Each row is a point. The ring and each string are closed loops that go straight from each point to the next, and from the last back to the first. Before rounding, they use only three directions, however many columns there are. How many times does the string pass through the ring? Passing back the other way cancels.

Ring (6 x 4):
40 1 -1 -22
16 68 15 -9
-20 75 8 9
-35 19 -27 18
7 -54 -59 -1
36 -63 -38 -19
String, 19 rows:
10 115 11 -3
-3 115 28 1
-19 84 30 6
-21 47 16 7
-1 23 -8 0
12 66 -7 -4
-3 104 -1 5
-46 98 6 23
-21 69 -19 14
8 19 -25 -2
-25 2 -13 10
-56 1 -16 25
-73 14 -32 36
-24 34 -42 17
-6 29 -30 6
-3 14 -19 2
-43 24 1 18
-58 76 19 25
-23 119 20 12
Times through: 1

Ring, 8 rows:
-19 29 -41 -19 -17 -14 58 -38
-31 19 11 -27 -66 10 9 11
-22 1 61 -22 -70 15 -57 54
-6 -9 83 -12 -48 6 -95 68
13 -22 65 3 15 -23 -106 55
11 -24 12 4 57 -44 -68 21
0 -9 -47 -1 67 -52 2 -26
-9 18 -61 -10 30 -36 54 -50
String, 25 rows:
-27 -13 90 -25 -84 22 -97 86
6 1 108 -6 -60 13 -104 72
9 7 52 -2 -16 -10 -54 26
-15 -21 36 -13 -10 -13 -71 48
-15 -28 33 -13 0 -18 -79 51
4 -4 33 -3 4 -19 -53 24
16 -2 41 3 14 -24 -61 22
-3 -21 13 -5 28 -31 -58 26
-9 -37 -11 -6 56 -45 -61 25
11 -39 -32 8 108 -69 -55 1
-9 -35 -58 -4 91 -63 -21 -10
-18 -19 -41 -12 44 -41 -9 -5
11 12 -3 1 24 -30 -6 -16
16 23 -46 5 54 -46 40 -56
0 14 -24 -6 20 -30 17 -26
-23 6 -57 -17 18 -30 39 -31
-34 18 -88 -25 8 -28 85 -56
-11 57 -59 -16 -21 -13 107 -75
-3 35 -6 -11 -25 -9 34 -27
-14 16 -1 -16 -24 -9 7 -4
-38 -3 -16 -28 -31 -7 2 12
-56 14 2 -42 -95 23 18 22
-52 1 19 -39 -87 20 -14 41
-30 -6 20 -24 -43 0 -32 34
-43 -16 41 -32 -68 13 -58 63
Times through: 2
String (32 x 8):
-28 46 4 -29 -89 20 50 -14
-41 35 -27 -34 -72 11 64 -21
-41 16 -41 -31 -39 -4 48 -17
-26 0 -19 -20 -10 -16 3 1
-5 13 1 -10 -6 -17 -2 -5
7 40 -19 -5 -4 -19 47 -45
-7 42 -73 -11 15 -30 95 -76
-19 25 -93 -15 30 -38 92 -72
-33 1 -89 -22 33 -39 61 -44
-13 4 -32 -12 17 -29 14 -17
5 17 -14 -3 17 -28 12 -24
10 29 -52 0 41 -41 56 -62
4 33 -96 -2 62 -52 96 -91
-19 11 -89 -14 44 -44 70 -59
-24 8 -81 -17 32 -38 62 -49
-18 27 -94 -15 31 -38 95 -75
0 44 -59 -7 13 -28 85 -71
4 38 -22 -6 -3 -19 47 -44
-9 11 -5 -12 -7 -17 2 -6
-18 5 -10 -16 -10 -16 1 -1
-5 17 7 -10 -16 -12 0 -5
-13 46 1 -19 -61 8 48 -25
-34 44 -1 -32 -92 21 54 -13
-62 13 -15 -45 -90 20 32 14
-45 3 -2 -34 -61 7 2 21
-23 6 12 -21 -38 -2 -13 17
-2 21 34 -11 -39 0 -17 10
-18 28 43 -22 -80 19 -8 20
-46 21 31 -38 -111 31 2 32
-41 26 29 -36 -108 30 9 24
-13 32 33 -18 -68 13 3 7
-11 25 21 -16 -47 2 2 3
Times through: 3

Ring:
50 -48 18 23 5 -29 47 -33 2 -23 1
75 -12 10 40 8 -44 1 3 42 -5 24
38 43 1 30 22 -33 -45 51 50 35 27
-43 56 22 -5 28 0 -25 50 11 39 -23
-74 2 37 -27 23 20 42 -4 -42 9 -58
-29 -46 25 -15 15 7 71 -40 -49 -12 -37
String:
8 65 37 25 18 -28 -45 61 60 21 -14
-10 30 21 7 21 -12 -11 31 16 22 -13
-13 17 -24 -4 34 -1 -11 27 -16 54 23
-74 46 7 -24 36 19 -10 40 -25 53 -25
-83 21 -3 -35 38 28 14 19 -53 52 -24
-37 -3 -1 -16 28 10 24 2 -36 30 -11
-38 -10 42 -10 15 3 44 -12 -22 -8 -50
-39 -32 62 -11 7 4 73 -34 -30 -34 -72
-1 -21 -1 -1 21 -5 30 -10 -23 15 1
22 -56 -21 1 20 -7 51 -36 -41 11 22
74 -85 26 30 -5 -36 78 -64 -2 -51 -3
90 -50 58 49 -13 -54 49 -37 48 -65 -18
30 -4 36 23 7 -29 16 2 27 -14 -16
38 0 -9 21 20 -25 -5 13 15 23 27
75 22 -47 36 28 -39 -51 43 40 58 81
58 64 -5 42 23 -45 -74 73 77 45 44
Times through: 2
String, 19 rows:
-21 -13 51 -1 9 -6 44 -14 -8 -20 -51
-24 -16 4 -11 23 4 34 -9 -34 18 -12
-61 -18 -14 -32 34 25 41 -11 -69 39 -12
-113 10 43 -44 27 36 48 -1 -61 16 -78
-111 39 76 -32 20 25 30 19 -24 1 -102
-54 32 70 -6 13 0 17 20 9 -9 -74
-100 72 83 -20 21 14 -4 49 10 8 -97
-86 68 12 -26 39 20 -26 58 -16 62 -30
-52 39 -8 -17 37 12 -15 39 -21 58 -4
-21 14 17 -2 22 -4 8 16 -5 20 -17
-47 24 59 -6 15 0 19 15 3 -5 -62
-109 27 81 -33 17 25 42 8 -29 -9 -107
-103 0 66 -37 18 29 62 -13 -51 -10 -96
-58 -11 74 -15 8 7 61 -19 -23 -30 -86
-25 -13 41 -5 13 -2 43 -13 -16 -11 -44
-8 -21 -14 -7 26 1 28 -9 -34 27 9
-27 -62 3 -20 19 12 80 -50 -68 -2 -21
-32 -68 32 -19 10 11 96 -61 -63 -27 -48
-32 -42 56 -10 6 3 78 -42 -34 -35 -66
Times through: 1

Ring:
4 22 -35 -11 20 -21 -30 -8 -61 32 21 -66 -57 46
-12 34 -19 -10 -8 -2 7 6 -42 9 0 -30 -30 25
-26 42 6 0 -36 18 54 25 -6 -22 -24 31 15 -6
-29 37 24 23 -41 22 75 35 24 -38 -31 73 40 -18
-24 27 30 41 -30 15 72 35 38 -38 -25 86 44 -14
-1 7 15 44 8 -10 28 22 26 -12 2 56 22 4
25 -5 -14 20 42 -35 -29 4 -12 26 29 -8 -14 22
35 -5 -39 -4 58 -47 -65 -11 -49 52 44 -63 -49 41
30 2 -45 -10 54 -44 -67 -15 -63 54 44 -81 -64 51
String, 31 rows:
42 5 -48 -45 46 -40 -68 -7 -67 59 39 -79 -40 19
42 2 -60 -40 59 -49 -88 -19 -85 71 50 -110 -71 45
19 7 -52 -3 54 -45 -72 -25 -81 57 46 -107 -94 77
-3 16 -32 19 30 -27 -31 -14 -55 29 27 -65 -74 70
-10 22 -22 18 14 -16 -10 -5 -42 16 15 -41 -54 54
-22 34 -24 12 -1 -7 1 -6 -52 10 6 -49 -62 58
-20 28 -6 26 -5 -3 20 7 -20 -4 -1 -3 -27 36
-3 27 -11 -8 -5 -4 11 13 -24 6 -1 -5 -6 6
-8 37 -7 -27 -25 10 29 22 -23 -3 -14 6 13 -15
-6 38 -3 -33 -30 13 36 28 -16 -7 -19 19 27 -28
-40 55 25 -4 -69 41 96 43 17 -47 -49 76 54 -38
-53 48 36 45 -60 36 104 38 34 -58 -44 91 38 -8
-38 35 23 47 -33 17 70 26 20 -38 -24 62 15 11
-8 24 0 11 -7 -2 24 17 -7 -5 -4 18 4 6
-29 30 15 42 -21 9 53 21 11 -26 -16 45 5 16
-18 26 5 27 -11 2 35 17 -1 -13 -8 27 0 15
2 24 -8 -9 -4 -5 12 17 -17 5 -1 4 4 -2
1 33 -10 -35 -19 5 20 23 -23 3 -10 4 18 -21
-35 56 0 -18 -52 28 60 25 -23 -23 -33 15 7 -7
-42 48 -4 17 -33 16 46 10 -29 -18 -19 -6 -31 36
-19 31 -14 14 -4 -4 12 3 -34 3 1 -22 -38 39
-2 22 -17 3 9 -13 -4 4 -32 14 10 -23 -28 28
0 19 -22 7 17 -18 -14 -2 -40 20 16 -37 -42 40
4 14 -33 13 33 -29 -36 -12 -54 32 29 -63 -67 62
1 15 -14 15 16 -17 -6 4 -24 13 13 -15 -26 30
28 10 -35 -30 31 -29 -42 0 -50 41 27 -52 -28 16
49 0 -56 -48 58 -48 -85 -12 -75 69 47 -95 -51 26
52 -13 -65 -18 87 -68 -113 -29 -85 83 69 -124 -91 69
36 -12 -52 14 81 -62 -93 -28 -69 67 63 -101 -92 82
9 4 -24 30 41 -35 -34 -9 -35 29 32 -42 -56 59
14 9 -25 4 31 -28 -29 -2 -36 29 25 -36 -35 34
Times through: 4
String, 25 rows:
49 -5 -54 -34 65 -53 -88 -15 -71 69 52 -94 -57 37
42 -8 -65 -11 82 -64 -108 -33 -90 80 66 -130 -103 81
5 8 -33 27 43 -36 -43 -17 -52 35 35 -66 -77 75
7 15 -23 2 21 -21 -20 0 -38 23 19 -36 -36 34
-5 20 -42 15 33 -30 -43 -22 -73 37 31 -91 -96 86
-5 28 -40 -9 17 -19 -31 -14 -74 32 20 -83 -77 62
6 30 -34 -39 3 -11 -18 2 -60 28 9 -55 -33 16
-1 26 -16 -10 0 -7 3 10 -31 11 4 -17 -15 13
-26 33 -2 23 -15 4 32 11 -17 -11 -8 5 -21 30
-35 50 4 -2 -45 24 59 23 -15 -24 -29 21 4 2
-23 47 5 -21 -46 24 58 31 -9 -22 -30 32 28 -24
3 24 -9 -13 -4 -4 11 17 -18 6 -1 4 7 -5
-30 33 18 36 -29 14 62 26 15 -31 -21 55 17 5
-59 46 55 63 -71 44 131 49 63 -77 -55 135 66 -24
-43 38 50 51 -58 35 115 49 63 -66 -47 131 74 -34
-5 24 14 8 -19 7 45 32 17 -18 -15 57 41 -25
-6 18 4 23 -1 -5 24 18 2 -6 -1 27 6 8
-19 14 25 64 -6 -1 50 24 35 -28 -8 71 20 12
-5 4 27 63 6 -8 42 27 45 -23 -2 82 35 0
21 2 -1 10 21 -20 -1 19 6 10 13 28 22 -9
11 10 -9 7 17 -18 -5 11 -13 13 12 2 -3 10
7 3 -6 39 29 -26 -8 5 -5 11 20 5 -19 34
41 -20 -27 25 72 -56 -65 -9 -25 48 51 -37 -39 44
56 -15 -45 -20 73 -58 -86 -11 -52 66 55 -71 -41 29
31 4 -32 -19 38 -34 -45 0 -43 41 30 -45 -26 18
Times through: 4
